Each wall is flat, endless, passes through zero and stands at right angles to its row. A trip goes straight from one point to another. Which walls does it cross, in order?

Walls:
(1): [-0.37 -0.01]
(2): [-0.48  0.00]
Trips:
[-0.05 -0.03] to [-0.13  0.10] -> none
[ 0.33 -0.02] to [0.09 0.07] -> none
[-0.16 -0.26] to [ 0.22 -0.41] -> 2, 1
[0.75 0.36] to [ 0.28 -0.19] -> none

Walls:
(1): [ 0.21  0.02 -0.21  0.02  0.06  0.24]
(2): [ 0.49  0.16 -0.72  0.15  0.25 -0.17]
(3): [-0.05 -0.29  0.10  0.28  0.02  0.37]
Trips:
[-0.65  0.04  0.10  0.05  0.06 -0.38] to [-0.47 -0.53  0.37  0.24  0.22 -0.29] -> 3
[ 0.21  0.33 -0.01  0.07 -0.17 -0.23] to [-0.07  0.46  0.06  0.72 -0.10 -0.01] -> 3
[-0.35 -0.32  0.04 -0.36  0.22 -0.07] to [-0.10  0.25 -0.01  0.56  0.15  0.34] -> 3, 1, 2
[-0.06  0.10 -0.05 -0.26 -0.03  0.32] to [ 0.22 -0.15 -0.82  0.23 -0.28 -0.11] -> 2, 3
[-0.01 -0.26 -0.28  0.04 -0.21 -0.21] to [-0.01  0.90 -0.07 -0.17 -0.24 -0.33] -> none

Walls:
(1): [ 0.01 -0.71  0.00  0.00  0.00  0.05 -0.02  0.06  0.10  0.13 -0.16 -0.03]
(2): [ 0.27  0.47  0.16  0.21 -0.04  0.22 -0.22  0.45 -0.06 -0.21  0.24 -0.61]
(3): [-0.14  0.61 -0.07 -0.09 -0.16  0.08  0.14 -0.08 -0.09 -0.10  0.43 -0.12]
Trips:
[-0.24 -0.40 -0.34 -0.05  0.36  0.57  0.22 -0.07  0.04  0.32  0.60  0.13] to [-0.63  0.12 -0.25  0.08 -0.37 -0.16 -0.43 -0.40  0.36  0.46 -0.06  0.03] -> 1
[-0.13  0.36 -0.54 -0.03  0.44 -0.28 -0.24 -0.35 -0.29  0.47  0.11  0.23] to [ 0.23 -0.29 -0.01  0.22 -0.39 -0.17 -0.05 -0.21  0.90  0.90  0.72 -0.05] -> 1, 3
[ 0.48 -0.06  0.01 -0.46 -0.23  0.11 -0.72  0.06 -0.11  0.05  0.11 -0.16] to [ 0.34  0.39 -0.22  0.45 -0.16 -0.05  0.04 -0.19  0.45 -0.08  0.05 -0.06] -> 1, 3
[ 0.32 -0.02  0.14  0.10  0.41 -0.22 -0.09 -0.14 -0.07 -0.30  0.16  0.35] to [-0.31  0.39 -0.41 -0.05  0.18  0.25 -0.13  0.06  0.12 -0.71  0.22 -0.56] -> 2, 3

Walls:
(1): [-0.56 -0.09  0.27 -0.12 -0.69  0.19  0.27  0.05 -0.37 -0.06  0.45  0.33
  0.17  0.23 -0.44  0.02  0.04  0.11  0.20  0.18]
(2): [-0.31 -0.23  0.20 -0.25 -0.48 -0.15  0.14  0.27  0.18 -0.07  0.61 -0.11
 -0.42  0.22  0.12  0.62 -0.12  0.19  0.23 -0.39]
(3): [ 0.18  0.05 -0.15 -0.36  0.06  0.12  0.37  0.33 -0.13 -0.12  0.30  0.35
  0.06 -0.01 -0.07 -0.40 -0.47 -0.18  0.48 -0.51]
Trips:
[ 0.29 -0.40 -0.46 -0.27  0.59  0.14 -0.10  0.36  0.22  0.82  0.19 -0.43
  0.29  0.05 -0.53  0.43  0.59 -0.08 -0.04  0.14] to [ 0.21 -0.30  0.56  0.00  0.04  0.21  0.26 -0.33  0.20 -0.03 -0.10 -0.70
 -0.71  0.50 -0.54 -0.31 -0.20 -0.29  0.19  0.09] -> 2, 1
[ 0.68 -0.03 -0.08 -0.14  0.37  0.16  0.07 -0.19 -0.26 -0.70  0.19  0.01
  0.06  0.01 -0.19  0.03 -0.05 -0.33  0.35 -0.24] to [ 0.09  0.04  0.36  0.02 -0.03 -0.43 -0.11 -0.15 -0.09  0.16  0.22  0.13
 -0.02  0.17 -0.16 -0.03  0.31  0.14  0.76 -0.12] -> 2, 1
[-0.34  0.24 -0.08 -0.17 -0.60 -0.01 -0.38  0.52  0.20  0.67 -0.36  0.10
  0.17  0.10 -0.40  0.59 -0.10 -0.34 -0.03  0.20] to [ 0.49  0.06 -0.20 -0.20  0.19 -0.49  0.67  0.20 -0.13 -0.45 -0.19  0.22
  0.21  0.59  0.16 -0.05  0.03  0.29  0.14 -0.22] -> 3, 1
[-0.23 -0.22  0.80  0.37 -0.21  0.54  0.15 -0.13  0.09 -0.18 -0.03  0.18
 -0.47 -0.22  0.39  0.41  0.00 -0.52  0.07  0.22] to [ 0.41  0.11  0.32  0.02 -0.49  0.30  0.17 -0.25 -0.10 -0.19  0.01 -0.34
  0.12 -0.37  0.05 -0.30  0.08  0.07  0.19 -0.02] -> 2, 3
[ 0.18 -0.07 -0.37  0.52  0.33 -0.12  0.50  0.17  0.00  0.22  0.08  0.26
 -0.24 -0.08  0.01  0.16  0.46 -0.55 -0.09 -0.11] to [ 0.02  0.35  0.29 -0.28 -0.16 -0.21 -0.41  0.00 -0.43  0.21  0.25  0.30
  0.07  0.34 -0.19 -0.24 -0.06  0.21 -0.39  0.26] -> 3, 1
[ 0.62 -0.36  0.05 -0.31 -0.13  0.07 -0.14  0.11 -0.02  0.19 -0.56  0.15
  0.06 -0.36 -0.01  0.67  0.36  0.36  0.10  0.01] to [-0.54 -0.42 -0.17  0.06  0.29  0.32  0.32 -0.09  0.50 -0.38  0.70 -0.47
 -0.33 -0.20 -0.03  0.42  0.07 -0.06  0.16 -0.47] -> 3, 1
[ 0.06  0.10 -0.27 -0.22 -0.04 -0.03  0.50  0.18 -0.18 -0.52 -0.03  0.14
  0.11 -0.10  0.54 -0.26  0.40 -0.25  0.56 -0.10] to [-0.39 -0.06 -0.49  0.56 -0.09 -0.57 -0.08 -0.58 -0.23  0.11 -0.25  0.10
  0.14 -0.35 -0.16  0.08 -0.19  0.05  0.09  0.39] -> 3
[-0.13  0.01 -0.07  0.87  0.38 -0.36  0.01 -0.08  0.14  0.04 -0.31  0.03
 -0.24 -0.45 -0.25  0.09  0.58  0.47  0.00 -0.13] to [-0.51 -0.66 -0.13 -0.17 -0.57 -0.16  0.22 -0.24  0.05 -0.49  0.29  0.40
 -0.37 -0.08  0.00  0.03  0.50 -0.22  0.48 -0.37] -> 2, 1, 3
[ 0.05  0.17  0.09  0.08 -0.19  0.03  0.08  0.23 -0.42  0.08 -0.42 -0.10
  0.09 -0.26  0.01  0.62  0.60 -0.50 -0.32 -0.08] to [ 0.42  0.15 -0.78 -0.09  0.04 -0.48  0.15  0.31 -0.57 -0.27 -0.30 -0.29
  0.04 -0.06  0.16  0.11 -0.42  0.29  0.04 -0.32] -> 3
[ 0.58  0.06 -0.36  0.09 -0.29  0.26  0.20  0.22  0.38  0.24 -0.38  0.46
 -0.16 -0.29  0.00  0.38 -0.34 -0.52  0.38  0.01] to [ 0.22  0.38  0.00 -0.05 -0.40 -0.43  0.28 -0.17 -0.06 -0.22  0.15  0.01
  0.06 -0.28  0.35 -0.52 -0.47  0.32 -0.40 -0.04] -> none
[ 0.47 -0.17 -0.20 -0.47  0.29 -0.16  0.06  0.42  0.23 -0.05 -0.23 -0.62
 -0.04 -0.31 -0.29  0.39  0.24 -0.04 -0.12  0.21] to [-0.04  0.49 -0.19  0.13  0.59 -0.05  0.45  0.12 -0.42 -0.02 -0.54  0.45
  0.16  0.13  0.26  0.03  0.17  0.44  0.32  0.41] -> 3
